Every row gives one point. Each copy is the shape, with its points in the same order, turned, moved and blurred by noise. Some copies are also mirrored. Which?

Shape:
[[ 0.00  0.13]
 [ 0.44 -0.69]
 [ 0.23  0.31]
 [-0.22  0.45]
 [ 0.10 -0.56]
 [-0.16  0.35]
 [ 0.08 -0.01]
 [-0.52  0.40]]
Copy 1:
[[ 0.06  0.15]
 [-0.59 -0.50]
 [-0.09  0.41]
 [ 0.36  0.41]
 [-0.22 -0.46]
 [ 0.28  0.33]
 [-0.04  0.07]
 [ 0.63  0.27]]
Copy 1 is: mirrored
Copy 2 (8 x 2):
[[-0.09 -0.03]
 [ 0.77 -0.17]
 [-0.19 -0.31]
 [-0.49  0.02]
 [ 0.52  0.09]
 [-0.39  0.05]
 [-0.03 -0.09]
 [-0.58  0.31]]
Copy 2 is: mirrored

Shape (8 x 2):
[[ 0.25 -0.29]
 [-0.02  0.13]
 [-0.38  0.13]
 [-0.31  0.16]
 [-0.64  0.55]
 [ 0.15  0.04]
 [-0.75  0.19]
 [ 0.15  0.02]]
Copy 1:
[[-0.03 -0.28]
 [-0.18  0.24]
 [ 0.11  0.46]
 [-0.01  0.40]
 [-0.06  0.96]
 [-0.21  0.04]
 [ 0.29  0.73]
 [-0.24 -0.06]]
Copy 1 is: mirrored
Copy 2 (8 x 2):
[[-0.34 -0.02]
 [ 0.18 -0.12]
 [ 0.46  0.14]
 [ 0.38  0.09]
 [ 0.86  0.03]
 [-0.03 -0.16]
 [ 0.69  0.35]
 [-0.05 -0.13]]
Copy 2 is: only turned

Shape:
[[-0.04 -0.07  0.08]
 [ 0.54 -0.07 -0.06]
 [-0.43 -0.07 -0.48]
 [ 0.08  0.41  0.43]
 [-0.82 -0.32  0.06]
 [ 0.12  0.51  0.08]
 [ 0.10 -0.40 -0.22]]
Copy 1 (7 x 3):
[[ 0.01 -0.15  0.06]
 [-0.16  0.30 -0.27]
 [-0.35 -0.70 -0.02]
 [ 0.53 -0.04 -0.13]
 [-0.06 -0.78  0.64]
 [ 0.32 -0.22 -0.45]
 [-0.47 -0.10  0.14]]
Copy 1 is: mirrored
Copy 2, 7 rows:
[[-0.04 -0.05  0.17]
 [-0.06  0.09 -0.43]
 [ 0.27  0.44  0.52]
 [ 0.21 -0.58 -0.01]
 [-0.14  0.08  0.95]
 [ 0.43 -0.30 -0.09]
 [-0.23  0.37  0.05]]
Copy 2 is: only turned
Copy 3 (7 x 3):
[[-0.06 -0.10 -0.18]
 [-0.09 -0.69 -0.15]
 [ 0.60  0.15 -0.20]
 [-0.40 -0.11  0.33]
 [ 0.15  0.65 -0.42]
 [-0.07 -0.21  0.39]
 [ 0.16 -0.30 -0.49]]
Copy 3 is: only turned
Copy 4 (7 x 3):
[[ 0.10 -0.13  0.22]
 [ 0.13  0.27 -0.20]
 [-0.47 -0.50  0.22]
 [ 0.63 -0.33  0.01]
 [-0.22 -0.58  0.85]
 [ 0.38 -0.41 -0.24]
 [-0.25  0.14  0.20]]
Copy 4 is: mirrored

Shape (7 x 3):
[[-0.95 -0.16  0.17]
 [-0.66 -0.20 -0.52]
 [ 0.25  0.30 -0.07]
 [ 0.09 -0.05  0.28]
 [ 0.21 -0.43  0.19]
 [ 0.42  0.00  0.11]
 [ 0.14 -0.07 -0.04]]
Copy 1 (7 x 3):
[[ 0.00 -0.56  0.79]
 [ 0.43 -0.84  0.26]
 [-0.17  0.03 -0.50]
 [-0.17  0.18  0.19]
 [ 0.19  0.43  0.05]
 [-0.11  0.21 -0.30]
 [ 0.05  0.15 -0.17]]
Copy 1 is: only turned
Copy 2 (7 x 3):
[[ 0.27 -1.01  0.26]
 [-0.27 -0.61  0.66]
 [-0.30  0.11 -0.21]
 [ 0.25  0.03 -0.11]
 [ 0.36  0.21  0.24]
 [ 0.04  0.35 -0.05]
 [-0.06  0.07  0.13]]
Copy 2 is: mirrored

Shape:
[[-0.20  0.47 -0.17  0.34]
 [-0.64  0.45  0.38  0.08]
 [ 0.28 -0.51 -0.12 -0.24]
 [-0.36  0.13  0.05 -0.25]
 [-0.05 -0.08 -0.06 -0.45]
 [-0.42 -0.10  0.16 -0.32]
 [-0.34 -0.14  0.22 -0.28]
 [ 0.07  0.01  0.09  0.45]
 [-0.12  0.31  0.62 -0.39]
 [ 0.80 -0.51 -0.01  0.50]]
Copy 1, 10 rows:
[[-0.01 -0.37 -0.62  0.38]
 [-0.70 -0.50 -0.43  0.19]
 [ 0.31 -0.03  0.44 -0.16]
 [-0.25 -0.44 -0.17 -0.16]
 [-0.03 -0.31  0.06 -0.37]
 [-0.36 -0.48  0.11 -0.19]
 [-0.34 -0.41  0.16 -0.16]
 [-0.05 -0.03 -0.07  0.52]
 [-0.71  0.02 -0.16 -0.31]
 [ 0.48  0.59  0.38  0.58]]
Copy 1 is: only turned
Copy 2:
[[ 0.36  0.31 -0.64 -0.38]
 [-0.14 -0.17 -0.94 -0.33]
 [ 0.20 -0.12  0.42  0.17]
 [-0.16  0.04 -0.39  0.03]
 [-0.16  0.07  0.00  0.13]
 [-0.20 -0.18 -0.33  0.18]
 [-0.18 -0.28 -0.30  0.08]
 [ 0.50 -0.15 -0.23 -0.45]
 [-0.57 -0.29 -0.29 -0.41]
 [ 0.86 -0.22  0.62 -0.42]]
Copy 2 is: mirrored
Copy 3 (10 x 4):
[[-0.45 -0.09  0.18 -0.31]
 [-0.17 -0.51  0.66 -0.09]
 [ 0.49  0.40 -0.25  0.12]
 [ 0.21 -0.08  0.41 -0.19]
 [ 0.47  0.10  0.09 -0.21]
 [ 0.35 -0.04  0.47 -0.01]
 [ 0.37 -0.06  0.37  0.09]
 [-0.31 -0.05 -0.10  0.20]
 [ 0.44 -0.67  0.22 -0.07]
 [-0.10  0.29 -0.87  0.48]]
Copy 3 is: mirrored

Shape (11 x 6):
[[ 0.54  0.25  0.43 -0.18  0.08 -0.42]
 [-0.26 -0.33 -0.22  0.09  0.03  0.00]
 [ 0.30  0.05  0.05 -0.17  0.39  0.33]
 [-0.60  0.23  0.12 -0.43 -0.20  0.24]
 [ 0.21  0.32 -0.45 -0.38  0.10  0.22]
 [ 0.64  0.14  0.67  0.23 -0.05 -0.23]
 [ 0.51  0.05 -0.07 -0.10  0.28 -0.01]
 [ 0.27  0.32  0.14  0.27  0.35 -0.17]
 [-0.35 -0.29 -0.36 -0.36 -0.36  0.25]
 [ 0.44 -0.07  0.20 -0.22  0.59 -0.33]
 [-0.73 -0.34 -0.32 -0.50 -0.31  0.80]]
Copy 1 (11 x 6):
[[-0.38 -0.53 -0.06 -0.31 -0.31 -0.42]
 [ 0.31  0.11  0.36 -0.23  0.16  0.27]
 [ 0.36 -0.27 -0.24 -0.29  0.29 -0.37]
 [ 0.17  0.78  0.08 -0.12 -0.21 -0.29]
 [ 0.34 -0.19  0.23  0.10  0.30 -0.62]
 [-0.31 -0.68 -0.39 -0.14 -0.41 -0.12]
 [ 0.14 -0.49  0.09 -0.17  0.13 -0.25]
 [-0.33 -0.38 -0.20 -0.13  0.28 -0.04]
 [ 0.72  0.36  0.51  0.02 -0.25 -0.08]
 [-0.08 -0.56  0.11 -0.70  0.14 -0.33]
 [ 1.04  1.00  0.15 -0.12 -0.09 -0.07]]
Copy 1 is: mirrored
Copy 2:
[[ 0.31 -0.29  0.11 -0.66  0.08  0.23]
 [-0.32  0.14 -0.02  0.33  0.11 -0.16]
 [-0.14  0.07 -0.11 -0.09  0.62  0.47]
 [ 0.14  0.32 -0.76  0.01  0.21 -0.40]
 [ 0.35  0.29 -0.07  0.14  0.73  0.04]
 [ 0.21 -0.39  0.04 -0.42 -0.27  0.62]
 [ 0.06 -0.04  0.19 -0.16  0.45  0.32]
 [ 0.14 -0.49 -0.03 -0.08  0.31  0.25]
 [-0.04  0.69 -0.21  0.29  0.15 -0.31]
 [-0.17 -0.28  0.24 -0.56  0.47  0.17]
 [-0.28  1.00 -0.76  0.50  0.42 -0.28]]
Copy 2 is: mirrored
Copy 3 (11 x 6):
[[-0.22 -0.13  0.23  0.70  0.19  0.14]
 [-0.03  0.11  0.03 -0.58 -0.04  0.06]
 [ 0.09 -0.42  0.17  0.03 -0.43  0.06]
 [ 0.77  0.10 -0.06 -0.38  0.03  0.23]
 [ 0.01  0.01  0.21 -0.10 -0.57  0.46]
 [-0.24 -0.04  0.20  0.74  0.17 -0.42]
 [-0.37 -0.23  0.18  0.16 -0.34  0.06]
 [-0.21 -0.30  0.47  0.12 -0.07 -0.11]
 [ 0.15  0.41 -0.32 -0.55 -0.30  0.27]
 [-0.38 -0.47  0.03  0.20  0.10  0.18]
 [ 0.70  0.24 -0.47 -0.88 -0.54  0.17]]
Copy 3 is: only turned

Shape, 12 rows:
[[ 0.29  0.32  0.05  0.20 -0.30  0.71]
 [-0.67  0.30 -0.42  0.22  0.05  0.00]
 [ 0.24 -0.22 -0.11 -0.41  0.15  0.02]
 [-0.41  0.38 -0.36  0.16 -0.70 -0.29]
 [-0.22  0.08  0.32 -0.79 -0.08 -0.55]
 [ 0.47  0.07  0.08 -0.02  0.26  0.18]
 [-0.01  0.00  0.20 -0.05  0.40 -0.24]
 [-0.03  0.61 -0.35 -0.33  0.49 -0.53]
 [ 0.14  0.23 -0.30  0.35 -0.64  0.23]
 [ 0.52 -0.19  0.02  0.05  0.21  0.32]
 [ 0.05 -0.22  0.37 -0.47  0.28 -0.34]
 [-0.48  0.34 -0.28 -0.09  0.04 -0.07]]
Copy 1 (12 x 6):
[[ 0.38 -0.23 -0.92  0.16  0.11  0.00]
 [-0.55 -0.56 -0.18 -0.18 -0.16 -0.26]
 [ 0.35  0.16 -0.06 -0.22 -0.47  0.12]
 [-0.25 -0.39  0.04  0.38  0.08 -0.70]
 [-0.23  0.53  0.27  0.37 -0.69 -0.03]
 [ 0.44 -0.15 -0.32  0.02 -0.31  0.45]
 [-0.10 -0.07  0.06  0.01 -0.39  0.47]
 [-0.14 -0.54  0.16  0.18 -1.02  0.07]
 [ 0.30 -0.41 -0.38  0.22  0.28 -0.42]
 [ 0.56 -0.08 -0.35 -0.20 -0.14  0.44]
 [-0.01  0.40  0.18  0.06 -0.51  0.44]
 [-0.41 -0.33 -0.17 -0.03 -0.39 -0.24]]
Copy 1 is: mirrored
Copy 2, 12 rows:
[[-0.57  0.40  0.05 -0.03 -0.30  0.44]
 [ 0.22  0.31 -0.28  0.54 -0.40 -0.35]
 [-0.22 -0.47 -0.18 -0.44 -0.24 -0.12]
 [ 0.20  0.41 -0.64  0.45  0.16  0.13]
 [-0.24 -0.17 -0.64 -0.32  0.40 -0.67]
 [-0.54 -0.35  0.17 -0.08 -0.15  0.04]
 [-0.21 -0.34  0.15  0.01  0.04 -0.45]
 [-0.26 -0.60 -0.49  0.56 -0.17 -0.51]
 [-0.11  0.38 -0.26  0.17 -0.11  0.63]
 [-0.38 -0.30  0.34 -0.26 -0.26  0.25]
 [-0.20 -0.40 -0.11 -0.40  0.22 -0.53]
 [-0.01  0.11 -0.34  0.36 -0.27 -0.39]]
Copy 2 is: only turned
Copy 3 (12 x 6):
[[ 0.33 -0.37 -0.60 -0.08 -0.47 -0.02]
 [-0.30  0.59 -0.15 -0.27 -0.67  0.39]
 [-0.06  0.06 -0.03 -0.11  0.06 -0.48]
 [ 0.38  0.31  0.18 -0.42 -0.66  0.66]
 [ 0.34  0.69  0.44 -0.08  0.39 -0.06]
 [-0.12 -0.22 -0.35 -0.34  0.20 -0.27]
 [-0.30  0.12 -0.08 -0.20  0.26 -0.02]
 [-0.12  0.72 -0.26 -0.85  0.20 -0.08]
 [ 0.47 -0.30 -0.14 -0.46 -0.60  0.26]
 [-0.15 -0.56 -0.23 -0.18  0.03 -0.49]
 [-0.11  0.16  0.15 -0.03  0.55 -0.17]
 [-0.11  0.49 -0.25 -0.13 -0.32  0.24]]
Copy 3 is: mirrored
Copy 4:
[[ 0.20 -0.25  0.65 -0.05 -0.41  0.52]
 [-0.05  0.86  0.02 -0.14 -0.32  0.20]
 [-0.36  0.02  0.33  0.08  0.02 -0.38]
 [ 0.52  0.87  0.51 -0.41  0.20  0.14]
 [ 0.38  0.19  0.19  0.17  0.12 -0.96]
 [-0.19 -0.41  0.28 -0.14 -0.18 -0.05]
 [-0.07 -0.03 -0.16 -0.02 -0.15 -0.30]
 [-0.02  0.39  0.03 -0.72 -0.35 -0.76]
 [ 0.27  0.25  0.71 -0.33  0.02  0.53]
 [-0.44 -0.43  0.32 -0.04 -0.16  0.10]
 [-0.04 -0.12 -0.10  0.13  0.14 -0.64]
 [ 0.06  0.66  0.25 -0.10 -0.22 -0.17]]
Copy 4 is: mirrored
